Each wall is flat, endless, passes through zero and stands at right angles to its row. A trip goes straight from one point to another. List the walls that it crosses, first one first.
In the rows, 128 means zero.

Walls:
(1): [191 110]
(2): [154  71]
(3): [149  58]
(4): [110 115]
(5): [147 128]
(6): [ 78 114]
Trips:
[113 227] to [230  98] => 5, 1, 2, 3
[119 110] to [154 101] => 1, 5, 6, 4
[140  55] to [157 132] => 6, 4
[192 102] to [139  67] => 4, 6
[81 94] to [ 93 171] => 2, 3
[111  59] to [ 79 139] => 1, 2, 3

Walls:
(1): [ 83 153 167 184 219 108 214  97 117]
(2): [144 193  83 171 184 191 153 191 157]
(3): [148 104 166 159 216 144 114 116  90]
(4): [ 20 149 121 207 134 177 164 103 126]
Trips:
[ 59 120 118 119   7 153 208 183 160] to [111 139 104  60 101 159 172 159 135] => 2, 4
[ 84 198 106  96 153 128  99 108 167] to [140 140 144 158 140  55 123 108  92] => 2, 3, 4
[134  96 116  96 156 136 143 148 132] to [202 221 126  92 131 155  98 130 141] => 3
[173 169 118 157 136 201 114  63  81] to [ 74 121 103 139 161  80 113  93 140] => 2
[152 151 158 108 113  86 127 114 103] to [ 83 195 114 114  94 101 107 133 104] => 4
[120 160 109  73 160 172 207  55 184] to [135 149 145 117 118  94 132 159 179] => 4, 1
[149 148  92  76 109 105 166 147 135] to [ 98  86 155  73 141  60 109 147 224] => 2
[151  38 238 247 148  92 118  96 137] to [ 94 172 149 165 174 144 118 141 186] => 2

Walls:
(1): [155 110 116 121  90 123 139 109 156 147 183 130 109 149  94 204 106 165]
(2): [166 100 107 120 141 211 170 134 119 107 169 141 164  47  76 158 155 140]
(3): [100 117 104 113 142 103 150 145 106 101 140 110  59 110 123 198 165 198]
(4): [105 162  60 114 134 124  85 105 196  90 127  89 113  82 212 218  92 124]
(5): [122 150 136 133 118 123  45 109 129  95 135 101 135  49  86 120  93  91]
Trips:
[117  58 196 168 101  53 127  68 195 103   8 162  89 200 113  66  66 166] to [170 134 129 175  46 123  85  68 186 224  41 140 133  93 164 122 133  73] => 5, 4
[144 110 120  64 163 198 143  77  76  91 179 139  74 108 116 109 136  86] to [ 77 103 209 102 189 207 124 144 148 128  75  29 193 178 116 131 134 146] => 3, 5
[ 85 135  81 164 115  97 161 117  41 172 155 104 134 165  80 124 217  93] to [149  99  93 138  93 132 153 131  81 133 137  33  42 228 183 150 155 163] => 1, 4
[113  64 173 126 161 191 114 112 127 143 175 183 136  71 111 147 116 154] to [125  80 162  33 175  25  91 158 138 157  69 231 124  79  33  78  84 128] => 3, 1, 2
[183  26 124 153 126  89 144 153 126 106 224 148 138 118 165  70 140  39] to [184 169 158 111 137 181  95 149 133 116 124 115  59 178 177 153  85 115] => 2, 1, 4
[130 207  94 141  87 105  70 142 125 134 156  89 116 115 179 142 140 148] to [ 81 103 161 102 173 127 127 216 151 128 142  61  77 199 150  35 151  92] => 1, 5, 4, 3
[215 142 121 181 139 168 124 146 134 142  82  68  88 169 115  51  75  71] to [164  85 127 212  63  73  71  53 143 100  77 104 139  77  90  55 114 138] => none

Walls:
(1): [ 76 186 145 161 209 107 177 145 131 162 154  56 181  86 195 159 138 140
 117 169 128  78 145 249 159 132  92 142 158  78 167 135 198 115 103 172
 114  55 105 179 133 173 146  72 106 179  86 128]
(2): [ 97 159  87 166 121 151  60  76 160 125 137 183 109  61 118 158  97 145
  71 187 207 169 159 122 162  95 143 113 191  42  88  95 114 100 163 194
 115 119 114 196 117  61  75 181  39 138 110 102]
(3): [ 97  97  86 124 144  95 136 122  63 146 161 193 207  75 148  36 184 116
 103 123 132 111 101 106 169 101 109 120  34 133 117  16 136  85 138 126
  65 139 134 168 157  97 121 165 159 161 210 145]
(4): [145 140  92 109 152 134 164 188 103 160 156 102  99 169 105 140 134  89
 113  80 131 110  98 138  95 108 172 169  93 103 165 151 112 202  51 147
 115 121 160 156  67  81  74  90 141 171  73 158]
(5): [196 142 141 118  35  86 171 189  55 158 139 135  47  61  72 107  89 133
 152 147 111 106 166  50 122 135 169 120 108 210 128 145 154  28  86 145
  98 149 100  67  89 116 132 140 115 113  94 140]
(6): [177 146 124 121 149 213 153 181 137 122  76 134  96 180 170  84 123 130
 212 160 105 142 157 159  51  85 174 199 201  26 180 154 180  61 196 136
 110 142 103 141 162 137 163 114 176 138 135 183]
(7): [140 171  68 116 127 155 107 151 145 168 119  83 123 145 152 103 118 173
 158 203 111 104 117  98 130 122  80 172 180 126 156 196 118 135  93 192
 148 204 120 123 173 167 152 123 152 136 145  56]
(8): [132 171 121  70 136  88 153 143 111 186 108 188 151  96 165 138 102 153
 155 126  81 121 107  94 194 142 134  81 131  92 134 116  97  77 175  65
 169 165 127  80 149 132 133 194 128 100 157  17]
(9): [109 113 118 126 150  43 162 101 155  45 100 184 122 102  24 170 175  74
  28 163 107 161  95  64 147 149 137 144 119 194  91 122 138 183  44 121
 144 149 121 193  95 139 168 176 168 105 106 177]
Trips:
[143 119 117  96 122 183 145 123 122 134  50 120 129 147  74 131 104 134
 150  65 173  99 122 117  78  98 172 106 132  42 200 120 146  74 204 151
 115 164  90 109  93 107 140 145  86 134 157 100] to [103 191 156 127 119  85 137 143 139  97  77 138 195 158 111 140 127 170
 140 129 171 137 115  66 187 104 160 121 196  99 122 206  83 184  78  77
 138 132  98 108 166 119  85 133 103  82 126 150] => 7, 4, 5, 9, 6
[174 129 179 187 155 177 133  91  47 128 134  54 208 163 171  57 116 186
 105  66 128 120  81 114  89  72 122  95 146 123 131 188 199 131 163 220
  93 118 104 126 120 112 126 186  75 100 106 151] to [133 116  83 151 163 180 141  56 167 127 192 115 204 179 144 170 157 114
 163 181 164 154 122 149 138 174 206  51 105 177  65 116 137 125 141  82
 117  88  83 101  78 198 146 115 188 142 175 127] => 2, 7, 6, 9
[125 100  34 173 107 175  70 141 153 110 165 164 178 145 129  63 147 162
 137 134 150 115 145 179 189 133 163 209 124  48 105 161 158  85 139 179
 169  70 164 158 119 122 125  62 153 132 134 131] to [125 192 180 114 171 138 149 166 148 144  98  97 101 148  91 136 130  67
 146  95  86 126  95 142 147  94  50 135 171 102 187 159  56 148 132 119
 144 110 126 151 153  64 147 167  74 206 131  92] => 3, 8

Walls:
(1): [145 139 174 168 107 101 155 185  96 122 137 181 134 167 113 142 150  43
 106 165 128  77  90 137 177 110 150 206  98 162 171 119 168 156 141 102
 154 146 111  95  90 213 127  90 120 103 109  84]
(2): [122  92 121  67  71 163 161 186 127  70 144 136 121 193 132 112 157 108
 140  90 106 125 145  72 166 133 166 131 193 114 136  77 118 130 165 160
 113  80 192  79 133 116 178 136 185  92 115 155]
(3): [ 79 109 123 150 122  64 166  72 179 169 169  95 124 118 171 159 174 228
 160 116 142 185 163 201 115  83  87 118 153  80 125  84 128 200 175  75
  88 107 111  93 130 118 151 137  91 142 136  89]
(4): [108 159 132  74  89  85 100 121 168 113 142  94  85  51 135 115 143 102
 181  82 132 169 120 163  54 101 137 172  85 157 105 122 164 157 149 114
 147 155 165 101 102  89  89 133 168 124 172 120]
(5): [ 49 120 183  84  52 154 118 104 101 100 208 123 162 131 157 186 148 117
 129 154 117 138 140 114 185  46  66 152 149 203 139 120 125 107  91 114
 123 130  69 162 133 141  82 111 122 113 143 152]
(6): [125 107 177 158 177 147  88 140  71 145  90 141  96 102 127 113 146 181
 122 156 128  94 147 125 155 110 103 137 188 129 150 162 145 148 107 178
 134 149 157 176  57 103 130 189 152  92 106 111]
(7): [ 99 121 103  93 125 137 149 128 162 119 204 134 165 113  78 103 106 178
  46  35 134 137 124 163 182 107 113  77 144 118  77  69 174  47 241 116
 148 102 149 146 147 124 134 148 189 130 121 108]
(8): [128  35 136 144 142  90 115 114  58 154 148 178 120 112 111 128 168  91
 136 146 162 222 155 165 166 135  99 185  97  73 129 161  52 107 106 161
 124  55 131 187 128 137 139 171  94 166 140 123]
(9): [ 84 158 120 100 145 109 106 112 132 206 124 113  99 120 166  67 110 111
  98 139  95 151  51 127 147 126  63 151 101 143 149 130  98  87  91  88
 147 129 145 174 109  99 157 126 168  90 137 144]
(10): [ 71 164  87  98  86 143 121 171  74 138  99  94  97 118 111  61 140 136
 108 155  67 110  66 130 130 112 131 160 123 173  83 115  34 138  99 131
 153  80  92 138 144 167 134 115  94 115 157 147]
Trips:
[146 131 148 167  74 154 132  90 123  75 116  89  85 200 149 181 116 104
 157 130 102  78 160  98  95  99 142 143  99 171 103  65 128 135 102 223
 158 154 116 115 139 113  88 103  87 135 142 122] to [100 157 126 115 163 100 155 171 100 100 140  78 138 155 170 116 156 159
 135 199 111  99 130  97 164 139 104 148 140 177 119 172  95  63 155 122
 191 121 145  69 123  61 147 105  80 101 146  96] => 4, 6, 9
[137 136 129 182  55 137 105  70 109 105 167  83  79 135  90  92 163 102
 180 132 123 114 148 180 139 119 134 177 120  85 125 103 143 144  31  80
 106 117 183  69 177 108 139 154  93 109  98 121] to [137  90  58 149 166 138 162 149 145 124 145 120 127 139 139 154 145 157
 111  91 215 109 204 199 103 203 122 146 136  98 153 178  33 127 165 169
 118  86 143 136 116 104  73 107 138 157 202 131] => 5, 1, 10, 2, 4, 7
[145 108 167 122 126 104  68 140 151 149 135 177 143 134 174 184  84  82
 240 131 179 149 149 118 152  89  91 144 222 160 153 157 100  75  90 138
 118 222 113 142 107 151 161  95 173 125  63 221] to [136 183 105  73  83  64 152 156 112 131 128 113 144 119  88  87 155 172
 111 113 117 181 105  90 162 179 132 152 108 198 120 142 139 166 130 126
 153 114  55 122 105 179 141 117 148 131 106 147] => 8, 4, 10, 6, 7
